Each row of a before or after table is a point. The points were changed in one or more steps. Then noise was added and the rows were shuffled. The steps act on columns, c1 being the first. Name the steps. A step turns or swaps two columns, mirrors them in a line or flattens them onto one, adds a multiple of one to another, or multiplies or shifts one. Angles are multiples of 10 degrees, from the lower column toward the higher: turns from -170 to 170, lines from 10 to 170 but not 90. Use the fewest steps. Two steps may share a column if one is a turn and the other turns, adds or multiplies; they go together, in the order done. Otherwise the lowest column goes first.
In the rows, 128 means zero.

Before (13 x 3):
[[178 159 100]
 [161 129 181]
 [ 52 131  59]
 [175 130 109]
 [153 118 183]
 [ 52  58  72]
 [149 132 125]
 [155 105 122]
 [142 140 179]
 [148  97  32]
 [101 106 132]
 [214 119 145]
 [ 98 117 153]]
After (13 x 3):
[[ 26 131  60]
 [135 120 184]
 [ 20  36  81]
 [ 74  97 129]
 [155 128 117]
 [ 84 115 153]
 [130 133 132]
 [159 165 106]
 [127 139 183]
 [142  97 121]
 [197 111 135]
 [131  87  26]
 [145 130 186]]
Steps: shift c1 by -20; multiply c2 by 1.3

Before (13 x 6):
[[124  77  82 153  51 150]
 [136  99 136 154 178  54]
 [142 137 141  96 164  95]
 [121  99 109 134  98 126]
 [136 136 142 129 166 122]
 [147  89 141  68 172 128]
 [118 125 137  87 163 144]
 [108 127 110 123 155 150]
 [128  91 109  68 155 108]
 [142 131 123  76 117 133]
 [153 110  54 107 131 136]
 [ 85  71  16 130  53 121]
 [147  91 116 103 157 126]]
After (13 x 6):
[[112 205 205 131  12  12]
 [118 166 136 134  95  67]
 [116 118 130  74 122 133]
 [140 191 158  67 144  60]
 [133 179 133  70 178  44]
 [135 146 128  95 173 163]
 [ 88 174 146 153  49   8]
 [154 119 128  90 159 111]
 [143 127 127 131 169 149]
 [141 230 134 156 176  99]
 [ 98 147 199 105 120  84]
 [118 177 148 104 157  51]
 [157 111 158 122 137 118]]
Steps: turn c3 and c5 by -160 degrees; turn c1 and c5 by 150 degrees; multiply c2 by 2.5; turn c2 and c6 by 120 degrees

Before (8 x 8):
[[ 94 115  50 130 172 138 155 145]
 [124 168 118 117 102 104  15 175]
 [207 132 110 136 116 186 162 112]
 [ 65  93 156 174 158 103 192  56]
 [ 80  77 118 104 145 100 173  82]
 [112 163 142  91 172 117 179 119]
 [143  75 156 103 186 120 197 176]
 [ 67 163 132 100 118 136 183 143]]
After (8 x 8):
[[ 90 174 126 132  87 161  23  84]
 [216  88 159 171 207 135 166 203]
 [201 175 130 104 120 113 162 116]
 [160 169 151 102 197 135 170 133]
 [192  85 116  91 134 146 152 182]
 [137  81 148  97 232 146 194  81]
 [170 113  53 133  51 123 142 108]
 [ 64 135 116 131  86  62 181 133]]
Steps: mirror c1 and c7 in the line at 80 degrees; turn c2 and c4 by 10 degrees; add 1.5 times c3 to c5; turn c6 and c8 by -170 degrees

Before (11 x 9):
[[155 136 103  67  99 158 160  63 164]
 [115 171  80  90  68 155  77  52 211]
 [110  93 162 170 192 101 116 184 146]
 [163 120 116 202 135  65 140 168 138]
 [105 161 138 119 100 132 154 192 171]
 [ 99 108 133 214 139 165 147 177 115]
 [ 87 108 152 168 104  92 126 185  73]
 [ 91 213  88  65 122 139 129  44 161]
 [ 90  70  68 171 150  86 155 192 141]
 [ 82 160 128 102  77 123 163  29 214]
 [114 145 107 202 151 105 162 179 131]]
After (11 x 9):
[[112 160  61 184 123  77 154 171  93]
 [136 144 130 214 108 131 148 130  99]
 [ 98 116 101  63  71 175 159  84 159]
 [186 153 155 169  70  79 120 165  78]
 [111 179 150 172 160  81 116 170 111]
 [123 130 109 201 108  71 143 171 160]
 [ 88 102 151 112  70 101 149 144 109]
 [ 45  75 101  85  37 187  74  75 103]
 [ 88  31 120  58  91 176 137  90  91]
 [ 40  98 131 107  50 173 156  94  85]
 [130 111 118 203 119  95 157 156 113]]
Steps: turn c1 and c9 by 90 degrees; mirror c2 and c3 in the line at 80 degrees; shift c5 by -30; flatten c6 and c8 onto the line at 140 degrees

Before (9 x 12):
[[137 174 129 103 150 164 150 148 117 170 130  81]
 [146 150 144 126 130 115 132 103 122 155 151 110]
 [ 54 130 117  65 171  89 171 161  94 118 136 164]
 [157  74 135 127 118 109 105 159  82 181  59 133]
 [ 90 110 187 109  52 128 139 136 147 167 149  60]
 [125 124  46  55  59 186  91  89 138 171 192 159]
 [110 105 155 105  89 112 120 152  92 134 196  87]
 [137 138 100 160 147 140 176 188 162 144 180  87]
 [151 108  96  58 135 118 127 180 166  77 121  99]]
After (9 x 12):
[[ 93 111 189 189  59 184 190  92 134  76 193 110]
 [115 158 116 116 133 113 109  91 144 103 157 114]
 [138 136 113 160  87 107 105 159 162 127 199  60]
 [110 121 115 119 114  96 135 140 191  96  63 127]
 [ 74  69 144 167 130 119 153 165  77 160 112  97]
 [139 106 163  91 149 145 131 182 101 107 183 102]
 [160 169 142 224 169  95 124 215 145 150 134 195]
 [152  88  81 158  49 133  87 168 127  94 157   2]
 [116 190 131 145 153 165 119 150 153  95 124  97]]
Steps: add -0.7 times c1 to c8; turn c1 and c4 by -150 degrees; add -1 times c9 to c2; turn c9 and c10 by -160 degrees; multiply c7 by 0.4; turn c3 and c7 by -140 degrees; add 0.7 times c5 to c12
